Every row gives one point. To make a cloud, some directions were put in groups of two or more. Within a group, all points are equally far from the middle, so they leave a hole (a ring in 2 directions, a hollow ball in 3). The other directions are filled evenly. Then the cloud was stretched, turned, moved and blurred a little. How many holes are there, and how many directions does each take, smallest first?

Cloud (14 x 2):
array([[-46,  29],
       [-13, -31],
       [-16, -48],
       [-20, -42],
       [-11, -30],
       [-17, -11],
       [ 31, -16],
       [ 12,  13],
       [-37, -35],
       [-23,  25],
       [ 36, -21],
       [  4, -45],
       [  7,   7],
       [ 36, -41]])
Holes: 0

Cloud (19 x 3):
array([[-44,  39,  -2],
       [ 59,   5,  10],
       [ 14,  18,  24],
       [ -6,   0, -40],
       [  7,  -8, -60],
       [ 20, -29,  50],
       [-31, -17,  34],
       [ 31,  10,  46],
       [-15,   8, -58],
       [  1,  40,  13],
       [-35,  42, -37],
       [ 20, -34,  13],
       [ 31,  44,  25],
       [ 14,  -2,  36],
       [ 18,   5,   8],
       [ 17, -27, -14],
       [ 40, -18, -18],
       [ 15,  36,  19],
       [  3,  12, -22]])
Holes: 0

Cloud (29 x 4):
array([[-29,   0, -37, -10],
       [  4,  14,  39, -24],
       [ 27, -23,  -8,  19],
       [ 22,  20,  34,  51],
       [ 64,   2, -19,  -3],
       [ 26,  30,  14, -26],
       [ 40,  -8,  31, -39],
       [-36,  32,  12, -28],
       [-27,  36,  31,  25],
       [ 20, -30,  -9,  50],
       [ 13,  -9, -45,   3],
       [ 15,  12,  14, -35],
       [ 28,  38, -19, -29],
       [-20,  12, -27, -50],
       [ 40,  -5,   8, -25],
       [ 27,  15,  -6,  62],
       [ 28,  -4,  28, -26],
       [ -1,  21,  45,  31],
       [-32,  14, -14,   4],
       [ -2,  17,  -5, -38],
       [ 20,  43,  43, -36],
       [ 36,  11,  45, -36],
       [ 17, -28,  -8,  21],
       [  9, -27,   1, -39],
       [ 25, -33, -10,  26],
       [ 25, -39, -28,  42],
       [-37,  33,  25, -30],
       [ 26,  10, -36, -15],
       [-18,  56,  35, -29]])
Holes: 0

Cloud (51 x 6):
array([[ 42, -11,  -2,  46,  23,  27],
       [ 32, -31,  11,  13,   4, -20],
       [ 16,  -5,  11,  41,  47,  54],
       [ -5, -31,  19, -38,  38,  49],
       [ -1, -36,  22,  48,  23,  36],
       [ 10,  39,  -5,  46,   4, -34],
       [ 39, -11,   8,  38,  14, -27],
       [ 18,  29,  19,  -7,  40, -48],
       [-11, -27,   8, -51,  39,  23],
       [  2, -29, -35,  15,  30, -27],
       [-52, -13,   5, -17,  31,   8],
       [ 27, -35,  -3, -12, -16,  22],
       [ 17,  -6,  20,  -5,  38, -48],
       [-31, -35,  21,  42,  25,  -3],
       [ 30,   6,  46,   8,  20, -38],
       [-52,   7,  -6, -14,  29,  29],
       [-33,  23,  42,  20, -11,   8],
       [  3, -36,  35, -30,  11,  48],
       [ 16, -20,   2, -18, -29,  12],
       [ 18, -18,   3, -17, -29,  12],
       [  9,  22,  68,  12,  20, -25],
       [ 24,  -1,  -6,  -2,  49, -39],
       [ 32, -12,   0,  52,  30,  40],
       [ 15,  -2,  48,   3,  31, -43],
       [ -5,  -1,  -2,  28,  72,  31],
       [  7, -22,  25, -27, -23,   8],
       [  4, -39, -16,  44,  -4,  25],
       [-48,  12, -10, -10,  29,  36],
       [ 23,  -6,  23, -36,  57,  18],
       [ -8,  15, -21,  13, -17, -29],
       [-38, -10,  26, -23,   3, -20],
       [-31, -31, -12,   2,  54,  40],
       [ 17,  36,  43, -29,  38,  33],
       [ 17, -28, -22, -39,  38,  10],
       [-17, -33,   7,  -9,  43,  62],
       [  7,  16, -39, -34,   5,  26],
       [  9,  39,  44,  -8, -11, -31],
       [-19, -25,  42,  10,  37, -24],
       [-51,  10,  -5,  32,   6,  -4],
       [-27, -33,  39,  15,  22, -10],
       [-10,  27,  36,  64,  26, -10],
       [ 31, -38, -25,  14,  13,  44],
       [-43, -18,  10, -26,  32,   1],
       [-14,   9, -31,  13, -11, -26],
       [  6,  13,   8, -59,  -2,  41],
       [ -5, -32, -19,  40, -14,  16],
       [-18, -25,  15, -41,  27,  56],
       [ 19,  35,  27, -36,  50,   5],
       [-20, -10,  31, -19,  -6,  57],
       [-16,  34,  42,  45,   3,  14],
       [-14,  42, -31,  29,  27, -13]])
Holes: 3 (2, 2, 2)

Cloud (77 x 8):
array([[-58,  12, -24,   9, -43,  21,   9,  16],
       [ 31,  14,  22, -37,  65,  19,  14, -42],
       [ 59,  23,  41,   0,  46,  23,  25, -24],
       [ 37, -13,  -4,   7,  14,  -4,  -2, -11],
       [-79, -13, -22,  40,  27, -35,  -2,  34],
       [-51,  -8,  -1,  -5,  25,   6,  26, -11],
       [  9,  12, -26,  33, -28,  24, -13, -41],
       [  4,  20,  12, -28,  14,  28,  -8,  37],
       [ -5,   6,  43,  21, -24, -51,   4,  29],
       [-19,  33, -20, -11,  31, -42,  -8,  21],
       [ 18,  -2, -30,  33, -29, -33, -15,  18],
       [-29,  12, -25, -36,   2,  32,   9,  28],
       [-49,  34,   6,  27,  -7,  62, -20, -32],
       [ 11,  12,  -9,  78, -33,  25,  10,  20],
       [  6,  25, -16,  37,  55,  58,  -9,  21],
       [-16,   5,   6,  30, -17,  -3,  28,  16],
       [ -7,  -7,   0, -30,  52,  28, -24, -23],
       [ 16,  16,  31,  11, -27, -31, -10, -14],
       [-33,  -9, -33,  -2,   1,   5,  64,  19],
       [-48,  42,   1,  -8,   5,  13,   6, -42],
       [-20,  39,  -5,  49, -17,  16,  39, -15],
       [ 28,  -2, -23,  32,  39,  -5,  29,  59],
       [ -3,  22,   0,  51,  32,  -1,  20,  42],
       [ 29, -13, -28,  27, -20, -50,  -7,  50],
       [  2,  10, -19,  32,   9,  19, -20,  -6],
       [  9,  15, -12,  80,  48,  23,  16, -10],
       [ 23, -28,  40,  36,  22,  47,  50, -14],
       [ -1, -42, -32, -28,   0,  10, -24,  16],
       [-23, -38,  -9,  32,  64,   5, -34,  51],
       [-14,  -7, -27,   9, -16, -31,   1,  -9],
       [ 24,  -9,  28,  -5,  26,  45, -30,  14],
       [-21,  15, -14,  39,  35,  63,   7,  19],
       [-38,  24,  18,  22,  64,   2, -32,  55],
       [  8,  13,  44,  -6,  33,  10,  49, -27],
       [-19, -50,  -9, -13,  56,  20,  -8,  10],
       [ -4, -10,  10,  -4, -53, -22,  25,  10],
       [ 56,   1, -67,  39,   8, -12, -39, -11],
       [-19,  13, -48,  34,   2, -13,  20, -10],
       [  5,   3, -25,   0, -20, -23, -40,  48],
       [  1,   4, -16,   0,  56,  17,  -8, -22],
       [-55,  61, -21,  12,  -1, -20,  10, -16],
       [ -1,  34,  58,  21,  21, -13,   5,  23],
       [ -8,  -2, -16,  90,  21,   5, -29,  -9],
       [-35,  12, -20,  23,  13, -44,  47,  -3],
       [-16,  56,   3,  -9,  18,  41, -34,  15],
       [-13,  -5, -51, -23, -20,  32, -18,  33],
       [ 25, -23, -31,  30,   9,  -2,  -3, -45],
       [ 30,  42,   9,  40,  17,   4, -19,  -9],
       [ 13,  24,  22,  40, -45,  28,  10,  24],
       [ -7,  21,   3,  58, -25,  38,   2, -10],
       [ 12,  15,  23,  26,  27,  33, -35,  27],
       [ 21,  43,  13,  42,  51,  10,  -8,   3],
       [-13,  29, -23, -11,  13, -13, -60,  -2],
       [ 30, -29, -16,  28,  17, -47,   4,  12],
       [ 63, -14,  22,  14,  30, -34, -14,  34],
       [ 12,   8,  31,  70,  44,  -1,  16,   5],
       [ -1, -20,  17,  18,  39,  -6,   3,  35],
       [-10,   6, -22,  31,  13,  34, -22, -16],
       [ 17,  28,  58,  -3,   1, -20, -35,  44],
       [ 47,  13,  40,   0,  18,   4, -12,  36],
       [ 39,  21,  11,   1,  42,   5,  -6, -26],
       [ 59,  46,  24,  -9, -17,   3, -12,  44],
       [ 41,   4,   6, -37,   8,  16, -29, -30],
       [-70,  -2,  38,   6,  26,  29,   5,  19],
       [ 30, -17, -15,  23,  47, -12,   9,  -6],
       [ 23,  -2,  28,   6,  41, -32,  26,  17],
       [ -5, -33,  51,  29,   5,   9, -24,  12],
       [-13,   8,  16,   6, -33,  11, -16,  52],
       [ -8,  -1,  22,  55, -37,  15,  45,  44],
       [-43,  11, -22,   0, -12,  31,   2,  39],
       [ 23,  19, -42,  -6, -14,  21, -14,   9],
       [ 32,  25, -34,  42,  30,  63,   2,   5],
       [-17, -12,  47,  10,  32,  55,  -4,  21],
       [-21, -20, -33,  -5,  41,  18,  -2,  38],
       [ 59, -36, -13,  -5,  21,   9,   9, -17],
       [ 17, -21,  40,  63, -28, -18, -13,  17],
       [-23,  53,  -3,  16,  21,  -8, -27,  -6]])
Holes: 0
